Rows are points. The points of each table are mixes of a few directions, plus a little noise. Count the directions of each table, and those that both share. Where both have some left over, give the other angles between the two spaces (their principal angles), to ten degrees, smallest first.

First (4 x 3):
[[-89  66  14]
 [ 19   1 -33]
 [ 35 -42  25]
 [ 35 -25  -6]]
Second (6 x 3):
[[ 47 -55  28]
 [-85  95 -50]
 [ 21 -23  12]
 [ 23 -26  14]
 [ 14 -15   7]
 [-20  23 -12]]
Directions: first 2, second 1, shared 1

First (8 x 4):
[[-35 -14  49  19]
 [  6 -29 -30 -35]
 [ 11  34  -1  22]
 [-20  16  18  21]
 [ -3   7  10   8]
 [ 67 -27 -17 -28]
 [-53  51   2  36]
 [ 27 -38 -33 -44]]
Second (8 x 4):
[[ 20 -95  -2 -61]
 [ -9  36   1  24]
 [ 14 -66  -2 -43]
 [ -9  38   1  24]
 [ -8  32   1  20]
 [ -8  37   1  23]
 [ -8  33   1  22]
 [  4 -17  -1 -11]]
Directions: first 3, second 1, shared 1

First (7 x 4):
[[ 16  93   3  35]
 [  4  26   0   9]
 [ -2 -11   0  -4]
 [ -3 -12  -1  -6]
 [ 11  57   1  20]
 [ -8 -56  -1 -20]
 [-16 -95  -3 -34]]
Second (6 x 4):
[[-37  42  25  78]
 [ 17  25  14  -9]
 [ 30  -1 -50 -43]
 [ -4 -66  32 -33]
 [ 10  23 -15   0]
 [-16 -26  -8   6]]
Directions: first 1, second 3, shared 1

First (8 x 6):
[[ 16  13 -68  42 -68 -51]
 [-32   1 -11 -37 -56  69]
 [-20  47  31  30  26 -51]
 [  6 -38  46 -26  65  37]
 [ -1 -16  69 -67  81  60]
 [  4  54   8 -21  11 -29]
 [ -3 -59 -57  74 -66  -7]
 [ 29  -4 -19   5   7 -28]]
Second (7 x 6):
[[-33  -5  -4  29  54 -20]
 [ 47  -1  49 -41 -81  43]
 [ 13   9  61 -42 -63  56]
 [-45  43 -78 -28   2   1]
 [-36 -12   6  41  71 -25]
 [ 56 -18 -95  23   1 -68]
 [ -2 -17  60  17  16  10]]
Directions: first 4, second 3, shared 2; angles 70

First (9 x 8):
[[-66 -55  -2  24 -64 -13  34  39]
 [ 13   8 -23 -14  24 -21   5 -12]
 [ 18  23  23  -9  24   5  20  -7]
 [ 44   7  25  49   6  59 -19  -7]
 [ 21   6 -22 -22  -2   2 -35  -3]
 [ -6  -1 -17  -1  15 -17  -6 -11]
 [ -7  -2  17  26   2  19 -19  -7]
 [-10 -17 -16  -7 -22 -12  15  15]
 [ -9  28  17 -49  17 -21   4  -7]]
Second (8 x 8):
[[ -6  -4  -5  22   9   9 -38 -14]
 [ 95  -8 -42  -9 -26  16  74  33]
 [-25  -9  11  24   6  -2   2  -6]
 [ -1   8  28   6  -4  22 -12   0]
 [-21  20  14 -25  30 -26  10 -14]
 [ -7   0   0  18  12   7 -33 -14]
 [-24  10   2 -56 -12 -30   8  11]
 [-11 -17  -8  19 -15   5 -11   4]]
Directions: first 5, second 5, shared 5

First (9 x 9):
[[  3  42   7  -2  32 -54 -60  17 -30]
 [ 16   4   1 -17   1   4  20 -31  10]
 [ 32 -35   8 -24  40   5 -56   4 -72]
 [  9  -3  -7  18   6   2   0  -6  15]
 [ 30  25  -3  28  21   6  31 -32  45]
 [-45  -1  -4 -21 -56   2  33   7  22]
 [ 43   1  22   0  44  46  44 -24   2]
 [-43 -17 -32  25 -73   4  42  -5  70]
 [-48 -12   8  -4 -13 -18 -53  73 -55]]
Second (8 x 9):
[[-11   5  -7   5   3  13   5 -16   0]
 [-65  34 -41  33  19  80  33 -95   6]
 [ 50 -26  31 -25 -14 -61 -25  73  -4]
 [ 43 -23  26 -21 -13 -53 -22  62  -4]
 [-10   5  -6   5   3  12   5 -15   1]
 [  2  -1   1  -1  -1  -2  -1   3   0]
 [ 35 -19  22 -18 -11 -43 -17  52  -3]
 [-44  23 -27  22  13  54  22 -65   4]]
Directions: first 5, second 1, shared 0; angles 60
